Every row gives one point. The points of each table are mixes of a few directions, plus a little noise. How many directions does each table use, and how many do they share? Where both have some left over, give the other angles between the two spaces (their principal angles), to ten degrees, smallest first.

First (4 x 2)
[[-23   5]
 [ 19  -5]
 [ 53 -13]
 [-49  12]]
Second (5 x 2)
[[  5   6]
 [-26 -28]
 [ 47  50]
 [-29 -31]
 [  3   4]]
Directions: first 1, second 1, shared 0; angles 60

First (9 x 6)
[[ 37  -9  -6  37 -20  32]
 [-28 -11  13 -25   9 -26]
 [-13 -36  22  -5  -8 -15]
 [-32  46 -14 -40  33 -24]
 [ 13  37 -22   4   9  15]
 [ 11  17 -12   7   1  12]
 [-45 -60  42 -30  -3 -46]
 [ 33  13 -15  28 -10  30]
 [ 24   2  -8  23 -10  22]]
Second (9 x 6)
[[ 57   4 -18  53 -25  52]
 [-39  -3  12 -36  17 -35]
 [ 21   2  -7  20  -9  19]
 [-41  -3  13 -38  18 -37]
 [ 38   3 -12  35 -16  34]
 [-35  -2  11 -32  15 -31]
 [-33  -2  10 -31  14 -30]
 [ 29   2  -9  27 -12  26]
 [  3   0  -1   2  -1   2]]
Directions: first 2, second 1, shared 1

First (9 x 11)
[[ -6  -6 -15  27  16   2  -5   5 -18 -14 -17]
 [ 16   5 -15  -4  21 -13   3  12   1   8  -9]
 [  0   6   0   5 -18   1   8  15   7 -18  -7]
 [  1  -5  -4   6   2  -5  31  -1  24  12 -10]
 [ 20   6 -14   8  18 -24 -28  16   0 -37 -21]
 [-26 -18  27  -7 -24  13  15 -28  14  10  21]
 [-26 -14  28  -7 -18  23 -11 -39 -11  17  31]
 [  0   1  -2 -27   5  -1   2  14 -15  16  13]
 [ 21  23  -6   0  -1   3 -15   6  -4   6  -1]]
Second (10 x 11)
[[  9   6  -1  -7   0  -7  -3   6   7  -3  -1]
 [-36 -17   8  31  -3  29 -35 -21 -51 -21   8]
 [ 13  10  -2 -15  -5 -11   1  16  10  -5  -1]
 [ -4  -4  -1  -6  -7  -3  24  10  11   3  -2]
 [  2  -2   0  -5  -3  -7  11   5  13  -2  -3]
 [ 11  11  -1 -19 -11 -10  -2  25   6 -15   0]
 [-15  -8  -9   2   4  18  60  -1   4  56   3]
 [ 20  14  -5  13  25   7 -39 -30 -16  22   4]
 [ -7  -9   6   7  -3  -5 -11  -6   2 -24  -3]
 [  6  -2   3   1   3 -12  -7  -6  14 -12  -5]]
Directions: first 6, second 4, shared 4

First (11 x 14)
[[-14  27  25  18 -14  10  37 -18 -13  18   2  21  -7   6]
 [ 19  34   0   0  17  21  21  -7   3  20  -8   3  29   5]
 [ -4  30 -20 -20   2  -2   5   5   6  24   3  -2  28 -27]
 [ 18 -20  -4 -31  13  -5 -29  39  33 -26  -2  -1   1   5]
 [ 12 -38  14  55   6   8  -1 -41 -37 -19 -10 -18 -26  38]
 [ 13  27  -7  10  13  16  17 -20  -9  22  -7  -6  26   1]
 [ -8  24  13  -6  -8   5  21   4   6  13   3  19   3  -4]
 [-48  -8  18   8 -43 -20  12  -3 -15   1  17  21 -40 -14]
 [  2 -46 -36 -20   5 -26 -55  20   9 -27   3 -28  -5 -16]
 [ -6 -36  -6 -17  -6 -19 -32  24  13 -27   6  -4 -19  -5]
 [ 17   5   0   3  13  11   3  -3   3   1  -7  -4  11  10]]
Second (11 x 14)
[[-34 -20 -21  -2 -25 -27 -17   2 -10  -1  12  -8 -17 -31]
 [ 10  -4  -4  -8  -4   3   2  28  25  -2 -12  13   7  -7]
 [  5  22  36  -8  24  11   3 -48 -26   1  19  -7  -7  40]
 [  2 -11   7 -22 -11 -10  -9  -7  15   7  -2  16  -7  -1]
 [  1  21  44  10  17  17  17 -30 -25  -9  16   2 -16  43]
 [-12  -8 -43  -2  -3 -17 -20   3  -7   7   2 -25  14 -34]
 [ 33  10   8   0  17  21  12   5  18   5 -19  10  20  17]
 [ 14  35  60   9  31  35  31  -6 -12 -20  13   9  -9  59]
 [-28 -11 -32   7 -14 -17 -11  28  -5  -9   8 -15  -3 -36]
 [ 12  -6 -19 -14  -1  -3  -8  20  24   6 -13   4  16 -16]
 [ -4 -30 -37  29 -29 -12   1   4   4  15 -25   1   3 -35]]
Directions: first 4, second 5, shared 3; angles 90
